Rows are points. The ring and each string are closed loops that go straight from each point to the next, and from the last back to the first. Before rounding, they use only three directions, however many columns there are. How many times does the string pass through the ring? Passing back the other way cancels.
(in the rows, 128 means zero)

Ring (10 x 4)
0: 141  80  96 119
1: 172  92 114 124
2: 181 109 124 121
3: 170 135 131 104
4: 143 157 128  89
5: 117 171 120  91
6:  94 174 107 112
7:  86 152  93 129
8:  90 129  87 128
9: 111  93  85 120
String (27 x 4)
0:  66 133  73 148
1:  66 137  80 113
2:  99 138  97 108
3: 116 151 106 131
4: 101 182 108 141
5:  95 196 113 128
6: 120 170 116 130
7: 119 148 111 104
8: 106 163 114  81
9:  97 193 122  68
10: 118 189 124 113
11: 129 156 115 125
12: 110 153 110  95
13:  93 168 108  90
14:  69 210 106 120
15:  92 185 105 146
16: 114 156 106 143
17:  77 164  89 155
18:  64 131  77 119
19:  88 117  85 109
20: 116 124  99 120
21: 113 119  93 142
22:  80  81  66 123
23:  82  80  70 101
24: 108 109  92 104
25: 122 126 102 124
26:  98 124  86 145
Times through: 1
String (27 x 4)
0: 213  99 133 145
1: 203 108 134 123
2: 194 127 136 127
3: 204 137 147 108
4: 157 131 128  71
5: 143 138 124  71
6: 135 149 124  70
7: 129 142 114  98
8: 130 156 118 112
9: 119 180 121 113
10:  89 206 118  97
11:  77 190 107  93
12:  89 158 102  96
13:  88 146  97  94
14:  68 166  90 124
15:  67 158  85 139
16:  67 130  78 113
17:  95 118  89 106
18: 122 126 103 115
19: 115 113  95 111
20: 111  95  89 101
21: 113  60  78  98
22: 132  50  83 105
23: 138  71  94  97
24: 142  99 104 109
25: 147 115 110 122
26: 177 106 119 138
Times through: 2

Ring (8 x 8)
0: 128 118  95 106 159 133 129 172
1: 114 136 100 113 154 132 165 182
2: 101 146 113 132 132 127 186 171
3:  96 137 135 157 102 116 173 136
4: 113 111 144 169  76 110 120  96
5: 145  91 124 152  74 119  72  90
6: 164  85 100 126  98 130  53 110
7: 157  92  93 110 131 133  70 137
String (21 x 8)
0: 120 102 125 135 131 117 106 128
1: 125  83 131 135 137 112  74 112
2: 185  70  85 109 108 136  18 111
3: 216  82  54  99  78 155  19 122
4: 175  95  84 118  89 140  63 123
5: 142 108 105 130 107 129 102 130
6: 126  90 132 144 114 113  82 105
7: 139  78 126 138 116 115  57 100
8: 162  72 102 117 125 126  36 112
9: 130  87 121 127 141 117  78 122
10: 120 101 123 131 139 117 105 132
11: 118 106 112 112 170 123 115 158
12: 126 127  86  94 177 138 146 194
13: 141 147  61  85 159 154 167 214
14: 133 133  88 112 132 139 148 174
15: 120 122 112 129 129 126 138 150
16:  96 122 130 135 150 115 152 152
17: 100 138 105 110 177 129 177 192
18: 137 143  62  79 177 152 166 220
19: 149 125  69  89 156 147 130 191
20: 149 116  86 110 126 139 112 158
Times through: 3

Ring (7 x 11)
0: 116 132 109 163 113  86  78 157 130 187  51
1: 101 150 115 168 105  86 102 160 127 175  71
2: 107 155 130 154 116 106 133 151 126 144 124
3: 136 142 147 128 142 139 157 134 127 107 188
4: 153 128 149 113 157 151 151 125 129  99 199
5: 158 113 134 110 159 140 115 125 131 121 153
6: 136 118 115 139 134 105  81 143 131 167  79
String (27 x 11)
0: 139 111 106 173 117  83  51 159 136 209  29
1: 128 119 105 141 128  95  67 147 130 179  51
2: 123 127 112 131 132 105  88 142 127 158  80
3: 119 128 108 139 126  97  80 146 128 169  64
4: 124 134 123 130 134 115 111 140 127 141 114
5: 122 134 118 161 117  95  94 154 130 174  79
6: 103 142 104 213  82  56  65 182 133 230   7
7:  90 154 106 206  80  58  79 180 130 217  19
8:  90 156 113 160 105  86 107 159 124 168  72
9: 115 142 124 126 132 115 120 139 125 134 121
10: 123 139 128 142 128 114 120 144 128 142 123
11: 117 143 128 130 132 117 126 140 125 131 130
12: 109 152 131 129 129 119 139 140 123 123 142
13: 120 142 129 129 134 120 128 139 126 129 135
14: 123 144 134 146 126 116 131 145 128 138 137
15: 113 159 142 171 111 110 151 156 128 141 149
16:  99 165 136 157 112 108 150 153 124 134 141
17:  99 158 127 142 118 108 136 147 123 135 125
18: 107 149 124 138 123 108 124 145 124 140 115
19: 116 143 124 150 121 105 115 149 127 153 107
20: 115 142 122 169 111  94 105 158 130 172  86
21: 101 146 108 204  86  63  76 177 132 216  25
22:  99 141 101 179  97  67  68 168 129 207  18
23: 111 136 110 132 127 100  92 144 125 158  76
24: 127 133 124 138 131 112 109 143 128 148 111
25: 132 126 119 159 122  99  88 152 132 175  80
26: 135 122 116 162 122  96  80 153 133 182  70
Times through: 4

Ring (10 x 14)
0: 125  80  57 103 118 128 102 149 179 129 168 113  83 148
1: 134  87  65  90 127 126  93 125 185 144 159 110  92 135
2: 153 108  89  85 134 125  90 108 167 161 142 111 108 114
3: 180 141 127  95 135 124  96 107 124 174 118 117 129  90
4: 195 157 152 108 134 122 104 119  98 175 109 123 142  83
5: 205 160 174 132 131 116 116 150  83 164 112 135 152  94
6: 198 147 169 144 127 113 122 172  91 150 125 140 147 113
7: 182 129 148 146 122 115 124 184 107 137 139 138 134 129
8: 150 102 102 135 114 122 120 185 136 123 158 129 105 147
9: 132  87  73 121 113 127 113 172 158 121 166 120  89 151
String (25 x 14)
0: 147 115  78  80 128 133  90 101 154 163 135 105 100 103
1: 160 126  92  69 137 131  83  79 153 179 124 103 111  88
2: 185 129 133  88 147 115  88  97 153 178 126 119 136  98
3: 183 123 138 110 140 112 101 131 145 161 136 127 135 116
4: 198 151 155 103 142 117  98 110 115 179 113 124 147  86
5: 203 185 160 103 129 132 105 105  61 189  86 119 147  54
6: 183 155 137 114 123 130 110 133  87 165 111 121 130  87
7: 193 167 154 121 123 129 115 138  69 167 103 125 139  80
8: 230 183 211 143 135 111 122 153  55 173  97 143 174  80
9: 228 163 212 151 140 101 122 169  82 162 114 149 175 104
10: 211 168 189 155 123 116 131 181  57 152 111 144 157 100
11: 175 137 133 131 118 125 119 164  98 145 129 128 125 113
12: 174 122 131 126 127 117 112 158 128 145 140 130 127 125
13: 175 118 136 135 127 113 116 172 130 139 146 134 129 134
14: 160 118 113 129 117 124 117 169 122 136 144 127 113 129
15: 153 113 102 127 115 127 116 169 127 133 147 124 106 132
16: 165 111 117 120 128 118 109 154 144 143 147 127 119 130
17: 148  85  97 125 125 114 110 173 172 125 170 128 106 158
18: 105  65  34 114 105 134 111 176 180 108 182 113  65 167
19: 104  74  28 103 104 140 106 158 173 118 172 106  63 152
20: 100  65  19  92 109 138  99 145 193 121 177 103  60 154
21: 120  64  46  90 126 124  92 134 211 132 177 110  80 155
22: 128  70  56  84 132 121  87 122 212 141 171 110  88 147
23: 122  74  42  69 132 128  80 100 213 150 165 101  81 135
24: 142 115  75  91 120 136  98 120 142 153 138 107  95 110
Times through: 1
